Every row gives one point. To make a cloud, some directions were put in groups of two or more. Within a group, all points are equally far from the middle, so they leave a hole (a ring in 2 directions, a hollow ball in 3). The other directions are filled evenly. Then the cloud was stretched, turned, moved and blurred a little. Count the holes, and give their numbers of directions, smallest first.

Cloud (15 x 2):
[[-2.9  3.8]
 [ 0.9 -2.7]
 [ 3.0 -1.4]
 [ 0.3 -2.7]
 [-3.9  1.3]
 [ 3.6 -0.6]
 [ 4.2  3.0]
 [-0.7  5.4]
 [ 4.3  0.9]
 [-1.1 -2.6]
 [-3.0 -1.3]
 [-1.6  5.0]
 [ 1.5 -2.5]
 [ 4.3  2.1]
 [ 3.1  4.6]]
Holes: 1 (2)

Cloud (22 x 3):
[[-1.2 -1.4  0.8]
 [ 0.3  0.2 -2.0]
 [-3.8  4.0 -1.1]
 [-0.6  4.2 -0.5]
 [-4.9  5.6  1.4]
 [ 2.7  1.0  3.9]
 [ 0.1  3.1 -0.8]
 [-0.3  2.7  3.3]
 [ 5.0  1.7 -3.3]
 [-3.1  0.9 -1.0]
 [ 2.7  0.5  4.4]
 [ 1.6  6.4  3.3]
 [-2.2  5.1 -0.6]
 [-3.8  5.3 -0.7]
 [-1.4  1.1 -0.5]
 [-2.8  1.6  3.3]
 [-0.5  3.2 -1.0]
 [ 3.0  4.0  4.2]
 [ 4.2  1.6  5.2]
 [-0.4  6.6  0.6]
 [ 2.9  0.3  1.9]
 [ 1.9 -0.7  4.4]]
Holes: 0

Cloud (55 x 6):
[[-1.5  3.7  3.3  2.3 -1.2 -2.6]
 [ 0.8 -0.9  3.8  1.0 -1.5  1.2]
 [ 0.0  6.5 -2.7 -0.4  2.9  0.2]
 [-1.8 -2.0 -4.9 -4.5 -1.0 -4.7]
 [-1.8  0.4 -4.0  2.7  3.3 -2.3]
 [ 2.0 -1.6 -0.8 -6.4  1.9 -0.4]
 [ 4.8  0.4 -1.1  5.0  0.5 -0.7]
 [-1.4  0.0 -5.7  0.1  1.7 -2.9]
 [ 1.3 -2.5  0.6  2.7  0.9 -1.2]
 [ 2.5  6.5  0.1 -0.4  1.3  2.7]
 [-2.2  1.0 -0.6 -1.8 -3.8  3.3]
 [ 1.9  2.5 -5.2 -1.8 -0.4 -4.0]
 [-0.3  3.7  0.9  2.8 -4.5  0.0]
 [-0.5  1.5 -6.5 -5.6  3.0 -4.1]
 [ 6.4 -3.4  1.0 -5.3 -0.1 -2.7]
 [-2.6  1.3  0.7  3.2  2.8  1.4]
 [ 1.8  1.0  2.2  1.7  5.9 -1.3]
 [ 5.7  3.4  1.8  2.6  2.9 -0.5]
 [ 0.4  1.5 -1.5  2.1  2.0 -3.0]
 [-3.0  2.8 -0.4 -0.4  4.6 -4.9]
 [-3.4  5.1  4.5 -1.2  1.9 -6.2]
 [-2.2  2.9  1.1  3.1  6.6  0.4]
 [ 0.1  5.5  2.4 -1.9  1.2 -0.7]
 [ 0.9  6.2 -4.0 -6.3 -0.3  1.4]
 [ 3.2 -0.9  0.5  1.6 -2.8 -6.3]
 [ 1.0  1.1 -2.7 -3.9  2.5 -3.9]
 [ 6.8 -0.5 -2.3 -2.4  4.1 -2.4]
 [ 5.3  1.4 -2.9  0.9  2.4 -4.6]
 [-1.9  6.0  2.3  1.3  0.7 -1.8]
 [-3.8 -0.3 -0.2 -2.6  3.6 -2.3]
 [ 7.4 -1.1  2.8 -0.7  0.3 -4.2]
 [ 4.6 -3.0 -1.7 -1.9 -4.0 -2.7]
 [-1.6 -2.6  1.7  2.9  3.1 -4.2]
 [ 0.4 -3.2 -2.8 -4.0 -0.4 -4.0]
 [ 3.2  0.2  1.1  2.3 -1.8 -6.1]
 [ 4.2  1.3 -2.3 -2.6 -1.8 -0.1]
 [-1.9  4.4 -0.9  0.0 -0.5  1.5]
 [ 1.1  1.5  1.5 -4.2 -0.7 -1.4]
 [ 4.4  1.9 -5.9 -4.0 -0.4  0.1]
 [-3.7  5.6 -3.8 -4.8  1.0  0.7]
 [-0.9  2.1 -2.0 -5.4 -3.3 -2.8]
 [ 0.8  3.7  4.4 -0.3 -1.7 -0.2]
 [ 0.0 -1.3 -2.6  1.4 -2.7  1.2]
 [ 1.2  0.8 -2.1 -1.3  2.5 -5.0]
 [-0.7  0.2 -1.8  4.0 -1.0  7.1]
 [-5.6  3.7  3.1 -2.3 -1.0 -1.0]
 [ 3.7 -0.7  0.8  1.4 -4.3  1.5]
 [ 4.2 -0.5  0.4 -4.6 -1.6  1.6]
 [-2.4 -3.7  0.7 -1.5 -2.9 -1.7]
 [ 0.2 -3.3 -2.0  1.6  0.0  1.0]
 [ 4.2 -0.3 -0.2  2.1  3.3 -4.0]
 [ 2.1 -5.9  0.1 -2.7 -3.6  0.5]
 [-0.6  1.5 -0.2 -5.5 -3.6 -3.4]
 [-1.4  1.7 -0.9  1.5  1.4  6.6]
 [-2.2  5.7  2.3 -1.3 -1.6 -1.8]]
Holes: 0
